Each row is a point. The last column is the point's height on a tilted bowl or saddle (a function of degree 2), plus a little noise. Along how many of its main directions does it bend up, bend down or stay straight?

Points:
[[ 4.3  2.8  2.7]
 [ 7.5  1.7  6.6]
 [ 3.2  1.6  1.8]
 [-4.3  5.5  4.2]
 [ 2.0  5.0  2.1]
 [ 5.3  0.8  3.7]
 [ 1.5 -2.8  3.4]
 [ 0.7  0.2  1.2]
 [ 1.2 -0.6  1.6]
 [-0.1 -2.0  2.5]
 [ 1.1  2.0  0.9]]
Directions: 2 up, 0 down, 0 straight

Points, 15 rows:
[[-2.4  0.2  6.3  4.0]
 [ 6.5  0.0 -2.8  2.2]
 [-1.9  4.3  1.2  2.0]
 [ 3.5 -3.5 -1.3 -0.3]
 [ 1.3  3.1 -1.7  0.9]
 [ 4.0 -3.0  4.1  4.2]
 [ 3.2  0.0 -1.2  0.9]
 [ 0.0  3.9 -5.0 -1.1]
 [ 0.6  1.5  5.4  5.0]
 [ 1.3  2.5 -0.9  1.3]
 [ 0.0  1.5 -0.2  0.9]
 [-2.3  4.3  2.4  2.5]
 [ 3.7 -0.1  3.9  5.5]
 [-3.1 -6.5  1.6  3.9]
 [-6.6 -0.6  2.8  5.3]]
Directions: 1 up, 0 down, 2 straight

Points:
[[-2.6  2.0  2.9 -0.7  0.5]
 [-5.6 -0.7 -1.5 -0.9  2.9]
 [ 1.7 -6.4 -5.9 -0.2  7.8]
 [ 1.1 -3.7  3.2 -5.6  5.9]
 [ 0.1  0.5 -2.5  4.1  2.2]
 [ 5.1  2.9 -2.6 -1.9 -1.4]
 [ 1.7 -2.0  1.2 -3.7  2.3]
 [ 2.6  3.9 -1.4 -2.5 -2.2]
 [-2.3 -0.1 -3.8  3.5  3.2]
 [-3.6 -3.4  3.6  3.8  5.3]
 [-5.5 -1.2 -0.1  2.6  4.0]
 [ 1.0 -2.1  4.1 -0.9  2.0]
 [-1.2 -2.0  1.9  6.1  4.0]
 [-3.2 -0.1  0.7 -1.4  1.6]
 [-3.4  3.1 -2.9  0.7  1.4]
 [-8.8 -0.2 -3.3 -4.2  3.8]
 [ 2.5  4.1  3.9  2.4 -1.2]
 [-0.6  2.0  0.6 -0.1 -0.3]
 [ 2.3  5.2 -4.1  4.7  3.3]
 [ 0.6 -2.9 -0.4 -4.7  4.2]
 [ 2.7 -0.4  0.9 -7.6  2.2]
 [-2.8 -1.1  0.7  0.9  2.4]
 [-5.4  6.9 -1.9 -5.9 -2.0]
 [-0.4  0.5 -1.7  4.4  2.4]
 [-1.2  3.1 -3.3 -2.8 -0.3]
 [-0.9  2.5  4.3 -2.5 -0.8]
 [ 3.1 -3.6  1.6 -2.4  3.2]]
Directions: 2 up, 0 down, 2 straight

Points:
[[-3.4  0.9 -0.1  3.4 -2.2]
 [-0.9  0.2 -0.2 -0.8 -1.0]
 [ 0.5 -2.6 -3.2 -3.3  0.0]
 [ 1.3  0.6 -1.5 -4.8  3.6]
 [ 5.0  0.3  8.1 -1.7 -1.4]
 [-1.7  1.4 -1.9 -3.6  2.3]
 [ 8.2 -2.1  0.0 -2.2  2.5]
 [ 3.9 -1.9 -0.8 -5.2  3.4]
 [-4.3 -7.0  7.4  0.9  5.5]
 [ 4.4 -3.9  2.6 -0.7  2.0]
 [-5.9 -4.0 -0.3  1.4 -4.6]
 [ 1.6  1.4  0.9  4.3  2.5]
 [-1.3 -3.0 -3.2  4.2 -5.3]
 [ 2.5 -0.1  3.0 -1.4 -0.1]
 [ 0.5  1.9  5.4  2.3 -1.8]
 [-7.6  0.3  4.0  4.4 -4.9]
 [ 2.5  1.7  0.4 -0.1  0.7]
 [-1.7 -4.6 -3.3  0.6 -6.3]
 [-2.5  0.4 -5.5  1.5 -2.2]
 [-0.4  2.5  2.6 -0.8 -2.4]
 [ 1.4  3.9 -2.4  1.6  3.4]
 [-1.3  4.5  1.4 -2.0 -1.9]]
Directions: 2 up, 1 down, 1 straight

Points (48 x 7):
[[  1.4  -1.0   1.9  -1.7   2.0   1.0  -1.1]
 [ -3.8   1.2   2.0  -1.5  -0.3  -3.3  -1.0]
 [  0.7  -3.7   1.7  -5.5  -3.2   0.0  -1.5]
 [ -0.7  -4.0   2.0  -5.4   2.9  -0.5  -2.8]
 [ -2.3   0.9   1.6  -0.3   6.0  -1.3  -3.0]
 [  3.1   4.2  -3.6   1.8  -0.6   3.7   0.2]
 [ -3.0   1.7  -3.1   2.6  -7.0   3.5   0.3]
 [  5.4   1.9  -2.0  -2.6   1.9  -2.5   3.5]
 [  4.6   4.8  -2.8   0.1   4.5  -1.9  -0.1]
 [  1.4  -2.8   4.6  -3.0   1.0   0.2  -3.4]
 [  0.0  -0.4   1.5  -0.6   1.4  -4.7   1.0]
 [ -0.5   0.0   6.4  -5.1  -4.0  -1.2  -5.3]
 [  1.1   3.4   4.6  -2.6   0.9  -0.8   0.3]
 [  0.0  -3.1  -2.3  -0.8   0.1  -2.3   1.6]
 [  2.0  -2.8  -6.2  -1.4  -1.3  -9.2   5.6]
 [  7.2  -0.9   4.7  -4.0   2.7  -3.4   1.0]
 [  3.7  -0.5  -0.9  -1.3   3.6  -0.9   0.2]
 [  5.0   6.9  -2.2  -5.0  -3.8   0.3   2.1]
 [ -5.0   3.1  -2.1  -2.8   3.5   2.4   1.4]
 [  3.8  -4.1  -0.2   0.4   3.7   2.5  -4.0]
 [  4.9  -1.3   3.8  -1.6  -4.2   5.6  -0.8]
 [ -4.6   3.1  -1.9  -4.8   0.7  -0.5   2.4]
 [ -1.4  -5.4  -0.2  -0.4  -6.3   2.5  -3.8]
 [ -4.3  -5.1  -8.3  -3.7  -1.8   1.3   1.1]
 [ -0.6   5.2   6.3  -4.0  -0.9  -1.9  -0.6]
 [  8.8  -7.2  -1.6   5.6   2.0   0.8  -5.7]
 [ -2.2  -4.0   1.2  -6.4  -4.2  -5.8  -4.8]
 [ -0.7  -2.1   1.0  -5.0   2.7  -2.3   0.2]
 [ -3.4   0.2  -1.0   0.9  -6.1  -2.1  -3.1]
 [  0.6   4.9   5.1   2.0  -0.4  -0.6   2.4]
 [  2.3  -5.4  -3.1   2.0  -0.9  -2.6   1.0]
 [ -3.5  -3.2  -2.6  -1.0  -2.5   0.6  -0.7]
 [ -0.5  -5.8   2.6  -1.0  -0.6  -2.3  -3.6]
 [  0.9  -0.7   1.5   2.5  -2.2   0.3   1.3]
 [ -0.2  -2.4   0.6   1.6   0.3   3.4   0.1]
 [ -0.7   1.9   1.6   5.9  -2.2  -3.0   3.9]
 [  2.5  -5.2  -0.5   0.9  -0.6   1.2  -0.5]
 [ -4.9  -1.1   1.1  -0.1   2.0   2.7  -1.8]
 [ -3.0  -3.5  -1.2   1.8  -0.8   6.5   1.1]
 [  0.0  -4.7   1.3   4.1  -0.4  -0.2   0.0]
 [  2.2  -6.2   5.1   2.1   7.6  -1.2 -13.6]
 [  0.4   0.9   1.2  -1.5  -0.7   2.2   0.8]
 [ -1.8   4.0  -2.1   0.8   0.8   3.1   3.1]
 [  1.0   2.3  -4.1   3.7  -1.8   0.7   2.1]
 [ -2.5   5.7  -0.5  -4.8   0.5  -0.3   3.5]
 [  0.2   0.9  -0.9   0.6   1.9  -2.8   2.2]
 [ -0.2  -0.8   2.7  -5.6  -0.7  -1.9  -0.3]
 [  2.7   1.4   4.3  -6.5  -0.1  -5.4   3.5]]
Directions: 1 up, 2 down, 3 straight

Points, 70 rows:
[[ 1.4 -5.8 -3.5  2.4  0.4 -2.9  2.8  0.1 -2.2]
 [-3.3 -6.6 -4.3 -7.7 -4.6  5.5 -1.5  2.5 -1.4]
 [ 1.4  1.6 -1.5  1.3  2.0  0.2  5.4 -1.3  1.0]
 [ 6.8  1.1  3.6  2.6  0.9 -3.1 -5.1 -4.1  1.1]
 [-0.4  1.6  0.5  1.0  0.3  2.7 -4.8  1.5 -3.7]
 [ 2.6 -2.6 -5.3  4.1 -0.9  1.5  5.7  3.9 -4.9]
 [ 1.6  0.8  0.4  0.0  0.8 -0.1 -2.1  2.9 -1.2]
 [ 1.2  0.6 -0.9  5.4  3.1 -2.4 -0.1 -5.4  7.3]
 [ 4.8  0.6 -2.3 -3.0  2.1  3.0  0.8  0.8 -1.4]
 [-1.6 -5.1 -2.0 -2.4  4.2 -6.2 -0.3 -3.9  4.0]
 [ 6.5  1.4  3.4 -2.5 -4.4 -3.5 -6.4  0.9 -2.1]
 [-0.1 -5.9  3.6  0.5  1.1  1.3  3.8  0.0 -3.8]
 [-0.5  1.1  2.3  2.5  1.4  0.7  4.7 -3.2  3.1]
 [ 0.5  2.4  2.7 -2.8  7.1 -0.3 -3.2  2.6  2.0]
 [ 4.5  4.4 -3.2  0.3  0.1 -4.3 -2.3  1.3  1.8]
 [ 3.5 -7.2  0.7 -1.9  1.5 -0.8  5.9 -6.2  0.5]
 [-1.8  1.0 -0.1  3.5  2.5  6.0  1.5  3.4  1.8]
 [-1.3  0.7 -3.5 -1.4  2.8  1.3  2.2  0.2  0.3]
 [ 2.8 -0.8  4.2  0.9 -2.3  3.9  7.8  6.1  0.5]
 [-3.7  0.1  2.3 -1.0  3.7  4.2 -0.5 -5.6  5.8]
 [ 0.9  1.7  2.5  3.5 -3.0 -1.7  1.1  1.6  1.4]
 [ 1.8 -1.0 -1.5  1.7  2.3 -4.1 -0.2  0.5  1.4]
 [ 0.5 -2.1 -3.9 -1.9 -0.1 -2.7 -2.9  2.6 -0.2]
 [-2.0 -4.9  0.1 -0.3  0.1  4.5 -2.5  4.3 -2.1]
 [-8.8  2.4  1.2 -2.3 -1.0 -2.7  1.2 -3.9 -0.1]
 [ 1.8  4.1 -1.9 -3.4 -0.2 -3.9 -2.9  3.9  0.5]
 [ 0.7 -3.0 -3.5  3.3 -0.5 -2.6  1.8  1.7  0.3]
 [-3.3 -2.7  4.6  5.3  1.1  1.6  1.4  5.0  5.1]
 [ 3.4 -1.8 -2.3  1.0  1.0 -1.9  1.2  1.1 -0.7]
 [ 2.6  2.2  2.9 -1.9  6.5  2.4  5.7  0.1  3.2]
 [ 3.9 -3.5 -3.8  1.8  1.3 -1.5  3.6 -0.7 -1.3]
 [-3.0 -1.2 -2.3 -0.2 -1.3  0.1 -1.5  3.7 -0.5]
 [-3.6  4.5  0.4  3.9  6.7 -1.6  5.4 -3.6  6.7]
 [-2.5 -2.6 -3.3  2.8 -3.6 -0.7 -1.5 -1.6  0.7]
 [ 1.1 -4.1 -3.3 -4.3 -2.8 -1.4 -1.4  4.5 -0.4]
 [ 2.0  3.3  0.7 -2.8 -4.2 -3.0  1.6  2.3 -0.3]
 [ 3.4  2.6 -1.3 -2.9  4.7  1.8  1.3  2.4 -0.8]
 [-2.2 -4.0 -0.1  1.6 -1.0  3.3  0.2  0.0 -1.4]
 [-1.8  1.9 -3.1  6.5  3.8  3.6  1.2  2.7  2.8]
 [ 4.9 -3.0  0.5  2.4  0.3  0.4  2.4  3.2 -2.3]
 [ 3.7  2.9 -0.4  1.9 -0.3 -2.9 -1.6  1.5  1.3]
 [ 6.0 -5.6 -9.7 -0.6 -1.9 -4.9  5.0  1.1  3.1]
 [-1.1  4.0 -6.5 -6.0  1.5 -1.3 -4.8 -0.2 -4.5]
 [-2.5  1.5  1.5 -2.4 -4.0  0.3  2.1  3.2 -2.9]
 [ 3.9 -2.8 -2.8  0.3  9.4  4.1  1.5 -4.0  3.0]
 [ 0.1 -0.3 -1.0 -1.4 -2.0 -2.2  0.3  2.0 -0.7]
 [-4.2  0.1  4.0  5.8  0.8  1.6  3.1 -0.6  6.8]
 [ 1.6  0.6 -5.1  0.7 -1.1 -2.6  3.9 -0.9  2.7]
 [ 5.7  2.0 -3.8  1.3  3.0  3.7 -2.3  2.5 -7.8]
 [ 6.5  4.7 -1.7  0.7  0.4  4.5 -2.8  0.6 -6.8]
 [ 0.8  0.4 -1.4 -1.2  2.1  9.2  5.7 -0.2  1.0]
 [-0.3 -3.1  1.1  1.2 -2.1  2.7 10.0 -3.9  0.6]
 [-3.5 -0.8  0.8 -5.8  1.3 -2.6 -0.1  1.2  1.0]
 [-0.3 -0.1  1.4 -1.7  0.2  2.7  1.0 -7.0  3.4]
 [ 7.1  3.8 -4.8  3.2 -4.9 -2.1  1.6  1.5  5.0]
 [ 0.6 -0.3  0.0 -3.0  6.3  1.0 -2.1  5.6  3.3]
 [ 4.5  0.6 -4.0  1.4  0.3  0.2 -2.2 -6.2  1.8]
 [ 2.2 -1.9  2.7  2.5  2.2  0.0 -0.6  1.2 -0.4]
 [ 3.5 -8.2  1.1 -5.9 -2.2 -0.5 -4.4 -1.0 -8.0]
 [ 1.4 -0.6  0.0  1.1 -3.5  0.3  1.8  2.5 -1.7]
 [ 1.0 -3.1 -2.8  1.7 -2.2  8.7 -2.8 -1.5 -7.7]
 [ 0.1 -3.7 -3.1  0.7  4.2  1.0  4.3 -1.5  1.2]
 [-1.7 -2.8  0.4  1.3  4.1  2.1  5.0  4.9  0.7]
 [ 2.4 -0.3 -1.4 -5.7  1.1  2.3  2.0  4.5  2.0]
 [-1.6 -0.1 -2.8  3.5 -0.3 -3.3  4.8 -0.5  3.9]
 [-1.4  5.5 -1.2  0.7 -4.1 -5.0 -3.6  0.8 -0.2]
 [ 1.8  5.2  2.6  0.3 -0.6 -0.3  2.8  5.0  1.0]
 [-5.8 -4.7 -3.1 -1.2 -3.1  3.3 -1.3 -1.7  0.0]
 [ 3.1  4.4  4.6 -2.5 -0.6 -1.4  0.9 -6.2  0.1]
 [ 1.1 -2.6  3.2  4.6  3.0  8.3 -6.1 -2.5  0.8]]
Directions: 4 up, 3 down, 1 straight
